Every row gives one point. To make a cloud, some directions were put in groups of two or more. Within a group, all points are equally far from the middle, so they leave a hole (a ring in 2 directions, a hollow ball in 3). The other directions are filled evenly. Then the cloud was stretched, turned, moved and blurred a little. How many holes are there, and how many directions does each take, smallest first?

Cloud, 21 rows:
[[-0.26 -0.30 -0.24]
 [ 0.33 -0.44  0.31]
 [ 0.22 -0.17 -0.53]
 [-0.12  0.39  0.35]
 [-0.22  0.63 -0.41]
 [ 0.06  0.45  0.30]
 [-0.51  0.07 -0.45]
 [-0.03  0.34  0.57]
 [ 0.11  0.50  0.09]
 [ 0.37  0.37 -0.69]
 [ 0.32 -0.27 -0.10]
 [-0.31  0.14  0.51]
 [-0.42  0.08  0.15]
 [ 0.51 -0.07  0.14]
 [-0.41 -0.11 -0.56]
 [-0.01 -0.44 -0.01]
 [-0.45 -0.05 -0.02]
 [-0.28 -0.39  0.41]
 [-0.45 -0.09 -0.29]
 [ 0.11 -0.42  0.00]
 [ 0.17  0.48  0.17]]
Holes: 1 (2)

Cloud:
[[ 0.17 -0.02  0.24 -0.08]
 [-0.18 -0.03 -0.47  0.04]
 [-0.08 -0.58  0.30  0.18]
 [ 0.24 -0.28  0.27  0.22]
 [-0.44 -0.06  0.59 -0.15]
 [-0.15  0.35  0.68 -0.10]
 [-0.51  0.25  0.26 -0.16]
 [-0.04  0.15  0.04  0.20]
 [-0.16 -0.02  0.27  0.40]
 [ 0.14 -0.08 -0.31 -0.28]
 [ 0.12  0.50 -0.34  0.45]
 [-0.52 -0.30  0.24 -0.51]
 [ 0.11 -0.67  0.16 -0.35]
 [-0.65  0.02  0.05  0.00]
 [-0.28  0.25 -0.39 -0.25]
 [-0.38 -0.16  0.10  0.17]
 [-0.36 -0.29 -0.39 -0.12]
 [-0.50  0.26  0.23  0.05]
 [ 0.07 -0.48 -0.50 -0.47]
 [-0.34 -0.49  0.34 -0.88]
 [-0.54 -0.15 -0.41 -0.50]
 [-0.10  0.16  0.23 -0.23]
 [ 0.37 -0.12  0.31 -0.58]
 [ 0.04 -0.46 -0.77  0.33]
 [ 0.52 -0.05  0.48  0.20]
 [ 0.32  0.06 -0.32 -0.37]
 [-0.17 -0.53  0.25 -0.23]
 [-0.19  0.34 -0.44 -0.30]
 [ 0.24  0.46 -0.46 -0.48]
 [ 0.03 -0.04  0.04 -0.32]]
Holes: 0

Cloud (52 x 6):
[[ 0.13  0.05  0.34  0.03  0.23  0.27]
 [ 0.06  0.71  0.08 -0.37 -0.46 -0.34]
 [-0.50  0.63  0.28 -0.57 -0.19  0.15]
 [-0.37  0.26  0.29 -0.01 -0.87  0.00]
 [-0.80  0.37  0.44  0.18 -0.06  0.00]
 [-0.22 -0.08  0.35 -0.26 -0.15 -0.33]
 [ 0.04  0.38 -0.24  0.17  0.44 -0.03]
 [-0.65  0.20 -0.09  0.19  0.13  0.10]
 [-0.69 -0.10  0.00 -0.14 -0.73  0.08]
 [-0.16 -0.30 -0.33  0.15 -0.11 -0.44]
 [ 0.12  0.43  0.13  0.81 -0.20 -0.12]
 [-0.41  0.63 -0.23 -0.27 -0.04 -0.17]
 [-0.40  0.10  0.00 -0.71  0.00 -0.54]
 [-0.05  0.22  0.76  0.11 -0.32  0.39]
 [ 0.05  0.27  0.46 -0.19 -0.43 -0.09]
 [ 0.33  0.36  0.23 -0.12 -0.03 -0.02]
 [-0.14  0.54 -0.16 -0.16  0.19  0.32]
 [ 0.13  0.36  0.25  0.09 -0.18  0.64]
 [-0.30  0.06  0.85 -0.22 -0.06  0.14]
 [-0.60 -0.01  0.04 -0.32 -0.45 -0.15]
 [ 0.07  0.18  0.23  0.19 -0.49 -0.35]
 [-0.25  0.65  0.22  0.68 -0.43 -0.38]
 [-0.01 -0.12 -0.10  0.16  0.23 -0.18]
 [-0.58  0.55 -0.08  0.02 -0.08 -0.13]
 [-0.36  0.60  0.09  0.00 -0.59 -0.01]
 [ 0.36  0.10 -0.45  0.07 -0.42 -0.05]
 [ 0.23  0.62  0.07 -0.24 -0.39 -0.13]
 [-0.24  0.02 -0.70 -0.21 -0.03 -0.49]
 [ 0.11  0.46 -0.22  0.14 -0.07  0.24]
 [ 0.03  0.72 -0.18 -0.42 -0.05  0.15]
 [ 0.19  0.12 -0.26  0.13  0.13  0.00]
 [-0.35  0.09 -0.40  0.35  0.17 -0.05]
 [ 0.18  0.50  0.49  0.09  0.01  0.11]
 [-0.18 -0.20  0.11  0.19 -0.11 -0.45]
 [ 0.02  0.49 -0.14 -0.36 -0.13  0.54]
 [ 0.05  0.32 -0.13  0.17 -0.40  0.61]
 [-0.40 -0.02  0.56 -0.75 -0.44  0.14]
 [ 0.10  0.25  0.78 -0.23 -0.11  0.50]
 [-0.11 -0.57 -0.27 -0.03 -0.58  0.25]
 [-0.09  0.17 -0.19  0.15  0.03  0.51]
 [-0.43  0.65 -0.05  0.05  0.55 -0.02]
 [ 0.20  0.02  0.03  0.30 -0.68  0.02]
 [-0.38 -0.07  0.56  0.02 -0.65  0.14]
 [ 0.20  0.10  0.39 -0.14 -0.05 -0.01]
 [-0.51  0.19 -0.23 -0.48 -0.09 -0.08]
 [-0.17  0.04 -0.60 -0.41  0.09 -0.39]
 [-0.33  0.17  0.43  0.26 -0.48 -0.30]
 [-0.62  0.05  0.04  0.03  0.21  0.26]
 [-0.41  0.79  0.01  0.11 -0.18 -0.39]
 [ 0.24  0.22  0.21 -0.35 -0.11  0.69]
 [-0.60  0.16 -0.02 -0.11  0.10  0.37]
 [-0.35  0.50 -0.18  0.18 -0.71  0.32]]
Holes: 1 (3)
